Every row gives one point. Each copy is the shape, with its points in the same order, turned, moved and blurred by noise. Say if it was mirrored as well.
In the rows, zero is written as 128.

Shape (8 x 2):
159, 154
140, 168
70, 177
163, 101
110, 69
82, 124
74, 65
165, 166
Copy 1 (8 x 2):
155, 89
132, 88
70, 124
190, 131
163, 187
112, 159
137, 213
154, 79
Copy 1 is: mirrored
Copy 2 (8 x 2):
91, 103
74, 119
35, 176
145, 123
151, 187
87, 186
143, 221
82, 98
Copy 2 is: mirrored

Shape (9 x 3):
185, 105, 115
161, 116, 148
144, 190, 192
121, 102, 139
126, 134, 182
56, 118, 133
7, 132, 117
76, 113, 119
54, 157, 121
Copy 1 (9 x 3):
175, 98, 181
154, 140, 174
160, 207, 122
110, 127, 176
126, 180, 166
52, 130, 149
12, 143, 118
69, 119, 142
56, 138, 110
Copy 1 is: only turned
Copy 2 (9 x 3):
174, 76, 152
140, 82, 156
79, 128, 212
117, 85, 124
88, 91, 173
60, 98, 86
37, 133, 48
87, 101, 92
62, 146, 93
Copy 2 is: only turned
Copy 3 (9 x 3):
198, 74, 139
159, 97, 148
126, 157, 174
139, 89, 107
110, 119, 151
90, 128, 60
66, 150, 23
111, 112, 73
107, 159, 73
Copy 3 is: only turned
Copy 4 (9 x 3):
180, 104, 120
141, 84, 116
90, 59, 47
113, 109, 139
93, 74, 109
59, 142, 142
20, 182, 140
85, 150, 145
52, 160, 102
Copy 4 is: mirrored

Shape (10 x 4):
152, 96, 190, 127
73, 192, 82, 154
69, 98, 178, 137
96, 67, 105, 151
98, 138, 109, 51
143, 95, 142, 118
199, 91, 145, 116
179, 38, 138, 130
94, 73, 170, 154
156, 157, 45, 84
Copy 1 (10 x 4):
156, 60, 137, 104
91, 189, 185, 194
72, 69, 137, 138
102, 105, 80, 181
97, 194, 113, 93
152, 116, 116, 131
203, 101, 117, 114
180, 69, 60, 140
88, 71, 102, 156
171, 225, 118, 145
Copy 1 is: only turned
Copy 2 (10 x 4):
34, 149, 136, 121
199, 183, 137, 118
102, 161, 197, 177
113, 115, 137, 188
137, 108, 192, 73
96, 118, 134, 116
49, 118, 102, 102
46, 78, 105, 150
70, 152, 167, 182
179, 92, 91, 58
Copy 2 is: mirrored
Copy 3 (10 x 4):
143, 80, 188, 126
55, 207, 126, 101
128, 161, 227, 102
169, 184, 180, 121
117, 150, 135, 13
152, 127, 161, 109
172, 79, 129, 122
229, 103, 151, 130
148, 146, 218, 126
123, 162, 49, 65
Copy 3 is: mirrored
Copy 4 (10 x 4):
78, 114, 177, 152
194, 205, 107, 121
116, 155, 201, 109
175, 110, 181, 118
115, 132, 93, 62
117, 96, 149, 132
89, 72, 133, 167
121, 36, 179, 140
134, 130, 211, 126
153, 106, 49, 120
Copy 4 is: mirrored

Shape (12 x 6):
147, 176, 81, 148, 97, 169
157, 126, 174, 89, 143, 157
182, 175, 111, 171, 184, 147
94, 179, 119, 99, 85, 167
149, 139, 173, 123, 145, 60
175, 109, 99, 119, 110, 78
133, 100, 92, 178, 123, 159
134, 127, 162, 93, 189, 123
82, 151, 139, 134, 141, 90
74, 127, 112, 161, 132, 96
134, 102, 141, 95, 146, 61
77, 88, 57, 100, 188, 123
Copy 1 (12 x 6):
184, 142, 101, 156, 96, 168
187, 97, 159, 94, 167, 117
185, 110, 116, 207, 156, 112
158, 167, 130, 97, 125, 190
119, 128, 141, 117, 156, 52
158, 131, 147, 128, 75, 64
147, 78, 140, 164, 79, 151
157, 113, 191, 129, 181, 98
88, 149, 155, 133, 143, 124
80, 129, 156, 149, 107, 135
125, 134, 188, 111, 121, 58
131, 134, 249, 175, 97, 143
Copy 1 is: mirrored
Copy 2 (12 x 6):
155, 158, 179, 160, 107, 172
140, 90, 164, 65, 122, 122
199, 164, 187, 128, 103, 92
91, 154, 172, 106, 115, 191
112, 127, 173, 99, 184, 72
143, 118, 129, 153, 193, 106
131, 98, 148, 175, 94, 115
126, 116, 138, 55, 116, 72
76, 149, 161, 114, 128, 87
68, 141, 143, 151, 120, 95
109, 110, 119, 95, 185, 73
112, 147, 56, 127, 87, 85
Copy 2 is: mirrored

Shape (13 x 8):
118, 131, 154, 124, 149, 135, 153, 109
126, 142, 130, 117, 121, 145, 131, 130
119, 105, 145, 121, 129, 120, 150, 108
136, 128, 141, 117, 147, 123, 118, 123
140, 132, 147, 113, 140, 125, 140, 106
139, 122, 148, 154, 132, 134, 133, 122
134, 149, 146, 132, 123, 116, 147, 107
138, 130, 129, 123, 127, 112, 141, 138
115, 141, 147, 137, 153, 123, 136, 109
131, 140, 151, 124, 144, 121, 152, 149
138, 124, 149, 121, 127, 143, 154, 125
138, 128, 7, 119, 154, 138, 142, 122
102, 121, 150, 125, 124, 123, 139, 116
Copy 1 (13 x 8):
106, 139, 141, 146, 119, 127, 148, 141
140, 142, 127, 127, 118, 138, 115, 128
130, 114, 145, 147, 124, 129, 158, 132
119, 133, 152, 135, 143, 132, 123, 121
122, 138, 139, 148, 137, 131, 142, 120
123, 118, 128, 154, 138, 118, 116, 146
128, 142, 124, 145, 129, 102, 142, 124
137, 126, 126, 118, 149, 122, 135, 132
105, 137, 147, 141, 121, 109, 131, 133
120, 145, 132, 119, 146, 128, 138, 156
132, 134, 123, 145, 130, 143, 141, 143
99, 74, 80, 66, 118, 151, 108, 60
137, 124, 155, 136, 110, 121, 143, 141
Copy 1 is: only turned
Copy 2 (13 x 8):
111, 125, 116, 130, 147, 137, 150, 84
134, 145, 135, 125, 135, 153, 125, 102
109, 107, 133, 123, 150, 133, 148, 111
139, 122, 119, 127, 134, 122, 117, 99
137, 124, 125, 129, 137, 128, 149, 91
110, 125, 117, 155, 124, 133, 135, 117
120, 137, 126, 125, 120, 128, 156, 104
134, 140, 131, 125, 144, 120, 134, 123
108, 131, 102, 124, 130, 129, 138, 92
117, 153, 127, 137, 153, 111, 129, 100
127, 133, 137, 147, 149, 136, 143, 103
190, 150, 63, 92, 163, 183, 132, 176
101, 119, 138, 118, 142, 140, 136, 100
Copy 2 is: only turned
Copy 3 (13 x 8):
85, 130, 133, 108, 154, 123, 140, 121
120, 135, 114, 129, 139, 135, 134, 109
101, 131, 144, 100, 122, 116, 141, 139
124, 137, 136, 110, 152, 117, 116, 124
104, 157, 139, 110, 152, 121, 133, 127
101, 129, 127, 120, 144, 146, 113, 143
106, 155, 128, 135, 150, 129, 134, 145
129, 135, 143, 118, 146, 140, 140, 146
95, 131, 118, 120, 159, 106, 129, 139
116, 120, 150, 128, 168, 138, 146, 132
94, 137, 143, 116, 137, 141, 136, 119
181, 150, 41, 55, 145, 158, 168, 115
97, 128, 135, 128, 120, 111, 144, 132
Copy 3 is: mirrored
Copy 4 (13 x 8):
107, 115, 112, 139, 149, 150, 162, 114
101, 120, 119, 108, 136, 127, 132, 116
109, 121, 120, 145, 113, 155, 155, 119
116, 135, 120, 121, 147, 155, 132, 130
112, 134, 111, 134, 142, 155, 142, 107
122, 122, 147, 142, 144, 133, 139, 119
99, 147, 121, 142, 142, 131, 146, 103
120, 147, 125, 118, 125, 132, 146, 123
102, 127, 117, 145, 159, 141, 153, 131
118, 138, 129, 110, 147, 137, 170, 120
118, 116, 126, 123, 132, 142, 152, 100
160, 120, 43, 119, 106, 73, 99, 162
87, 121, 127, 137, 125, 146, 155, 128
Copy 4 is: mirrored

Shape (15 x 9):
104, 131, 100, 125, 132, 150, 139, 133, 120
97, 128, 163, 116, 113, 117, 126, 151, 111
140, 228, 124, 117, 131, 126, 117, 148, 124
150, 135, 116, 139, 121, 112, 134, 96, 140
242, 98, 167, 134, 112, 113, 140, 137, 126
107, 142, 152, 174, 133, 127, 93, 134, 117
104, 128, 168, 106, 142, 161, 129, 113, 112
111, 88, 114, 121, 106, 130, 141, 117, 116
101, 137, 165, 116, 147, 138, 136, 156, 140
107, 89, 157, 121, 147, 122, 124, 110, 135
221, 96, 7, 114, 115, 118, 54, 116, 119
115, 91, 150, 143, 150, 145, 140, 157, 133
106, 94, 159, 132, 102, 179, 116, 148, 147
111, 95, 119, 112, 116, 129, 119, 116, 165
116, 103, 146, 109, 129, 114, 132, 132, 134
Copy 1 (15 x 9):
123, 139, 138, 126, 110, 147, 128, 151, 142
149, 83, 114, 114, 138, 143, 101, 135, 131
174, 142, 162, 65, 130, 88, 98, 144, 159
110, 131, 125, 123, 154, 87, 146, 138, 144
173, 117, 75, 80, 188, 105, 207, 117, 89
163, 127, 135, 146, 183, 139, 99, 136, 147
163, 100, 128, 151, 110, 125, 114, 153, 108
87, 105, 104, 131, 131, 145, 132, 147, 118
178, 83, 143, 130, 110, 137, 122, 136, 141
140, 89, 119, 168, 125, 132, 135, 111, 117
68, 225, 122, 56, 155, 127, 179, 61, 96
156, 96, 126, 150, 132, 176, 153, 133, 134
140, 88, 157, 142, 148, 178, 138, 158, 93
99, 92, 157, 131, 132, 143, 146, 116, 111
131, 79, 119, 125, 128, 133, 138, 117, 129
Copy 1 is: mirrored
Copy 2 (15 x 9):
107, 109, 102, 119, 134, 140, 139, 124, 112
158, 125, 91, 110, 123, 148, 152, 172, 118
110, 175, 79, 89, 179, 162, 133, 124, 196
145, 151, 132, 129, 141, 111, 104, 136, 136
222, 122, 181, 148, 143, 169, 107, 144, 180
134, 165, 130, 97, 150, 135, 172, 162, 108
138, 110, 114, 58, 116, 155, 126, 152, 114
133, 96, 111, 132, 129, 120, 123, 151, 103
141, 145, 94, 97, 107, 159, 152, 138, 129
145, 132, 127, 110, 96, 142, 118, 167, 92
56, 117, 193, 232, 171, 149, 83, 149, 182
158, 121, 131, 122, 101, 161, 164, 128, 107
150, 97, 127, 110, 88, 127, 186, 150, 134
123, 122, 116, 135, 89, 119, 121, 159, 131
151, 130, 104, 134, 103, 148, 124, 157, 115
Copy 2 is: mirrored
Copy 3 (15 x 9):
143, 120, 119, 158, 155, 144, 141, 118, 160
158, 148, 125, 166, 133, 113, 129, 127, 103
134, 68, 82, 188, 113, 181, 91, 121, 108
136, 80, 143, 124, 120, 130, 128, 118, 146
114, 80, 196, 115, 121, 79, 46, 161, 122
98, 126, 120, 137, 147, 133, 148, 119, 91
164, 138, 108, 125, 162, 146, 130, 159, 116
159, 134, 139, 129, 141, 95, 151, 118, 156
157, 153, 139, 152, 140, 166, 117, 135, 108
151, 149, 146, 101, 129, 127, 146, 138, 127
70, 73, 103, 91, 99, 72, 60, 68, 228
130, 164, 159, 146, 153, 133, 126, 138, 140
159, 156, 149, 123, 200, 134, 112, 113, 116
165, 138, 144, 105, 139, 129, 130, 93, 151
161, 142, 149, 122, 120, 121, 120, 130, 130
Copy 3 is: mirrored

Shape (14 x 11):
124, 121, 183, 114, 128, 56, 165, 91, 179, 123, 137
172, 107, 63, 111, 115, 114, 74, 142, 102, 112, 62
80, 52, 125, 130, 142, 151, 80, 163, 85, 120, 118
164, 187, 98, 116, 179, 151, 123, 138, 100, 166, 121
149, 161, 128, 122, 115, 110, 132, 186, 166, 117, 116
41, 130, 141, 109, 176, 105, 115, 92, 136, 118, 112
70, 131, 128, 249, 136, 141, 113, 124, 143, 134, 137
139, 140, 100, 160, 136, 144, 123, 171, 104, 169, 98
103, 99, 143, 131, 76, 183, 132, 183, 73, 112, 190
132, 64, 123, 63, 111, 131, 154, 159, 110, 162, 105
115, 135, 128, 117, 149, 77, 154, 129, 81, 116, 95
197, 148, 120, 72, 210, 101, 164, 185, 127, 110, 122
147, 132, 137, 135, 113, 136, 201, 125, 107, 50, 99
66, 77, 103, 86, 147, 71, 165, 103, 138, 153, 141
Copy 1 (14 x 11):
160, 125, 126, 92, 15, 105, 115, 126, 137, 167, 152
176, 159, 164, 132, 179, 116, 151, 120, 184, 146, 69
137, 68, 140, 108, 157, 203, 132, 99, 152, 163, 92
155, 170, 137, 172, 183, 138, 89, 155, 107, 133, 168
172, 169, 141, 101, 108, 111, 80, 132, 101, 120, 89
113, 73, 133, 149, 94, 121, 123, 120, 100, 209, 127
110, 96, 70, 195, 77, 180, 108, 128, 116, 111, 65
139, 171, 134, 153, 164, 180, 84, 134, 135, 130, 93
86, 99, 141, 54, 140, 196, 122, 127, 118, 52, 109
136, 167, 150, 50, 146, 179, 106, 97, 162, 176, 133
135, 150, 204, 148, 95, 151, 123, 129, 138, 158, 128
223, 194, 193, 114, 126, 136, 118, 114, 71, 144, 169
118, 164, 188, 125, 75, 113, 142, 65, 120, 85, 116
109, 140, 129, 93, 88, 157, 160, 140, 121, 225, 141
Copy 1 is: mirrored
Copy 2 (14 x 11):
168, 179, 166, 117, 131, 161, 115, 103, 154, 183, 126
161, 74, 73, 183, 64, 108, 149, 137, 100, 107, 119
142, 120, 112, 133, 69, 137, 156, 101, 41, 85, 201
137, 102, 109, 148, 175, 94, 127, 108, 120, 47, 115
192, 141, 116, 131, 112, 74, 103, 128, 150, 107, 158
118, 110, 188, 125, 104, 165, 145, 56, 127, 120, 158
70, 146, 166, 160, 132, 107, 131, 144, 126, 110, 243
120, 129, 121, 156, 118, 78, 113, 147, 94, 72, 151
128, 205, 60, 114, 112, 68, 143, 79, 61, 106, 206
165, 145, 97, 91, 80, 103, 110, 108, 52, 124, 99
154, 141, 153, 182, 107, 109, 155, 94, 96, 117, 111
245, 101, 133, 147, 181, 89, 124, 101, 85, 95, 105
170, 155, 131, 140, 118, 41, 188, 106, 112, 187, 121
125, 128, 158, 122, 100, 157, 82, 51, 78, 159, 117
Copy 2 is: only turned
Copy 3 (14 x 11):
90, 212, 163, 156, 88, 160, 160, 100, 128, 174, 103
158, 110, 154, 79, 178, 58, 165, 152, 114, 129, 96
111, 105, 153, 148, 131, 110, 162, 177, 61, 56, 124
110, 129, 132, 105, 200, 141, 89, 117, 168, 99, 136
92, 119, 164, 84, 111, 121, 102, 127, 137, 161, 138
72, 174, 149, 194, 126, 128, 166, 182, 154, 108, 116
97, 103, 74, 190, 65, 116, 93, 144, 130, 101, 79
131, 94, 141, 138, 159, 110, 85, 121, 119, 111, 123
165, 125, 135, 122, 76, 165, 99, 163, 55, 68, 178
139, 145, 184, 142, 163, 125, 155, 128, 51, 138, 177
144, 141, 195, 155, 153, 142, 144, 142, 144, 132, 92
74, 123, 203, 58, 192, 194, 145, 114, 136, 138, 125
172, 105, 153, 122, 96, 192, 177, 128, 157, 156, 140
98, 205, 162, 190, 158, 152, 145, 176, 77, 166, 119
Copy 3 is: mirrored
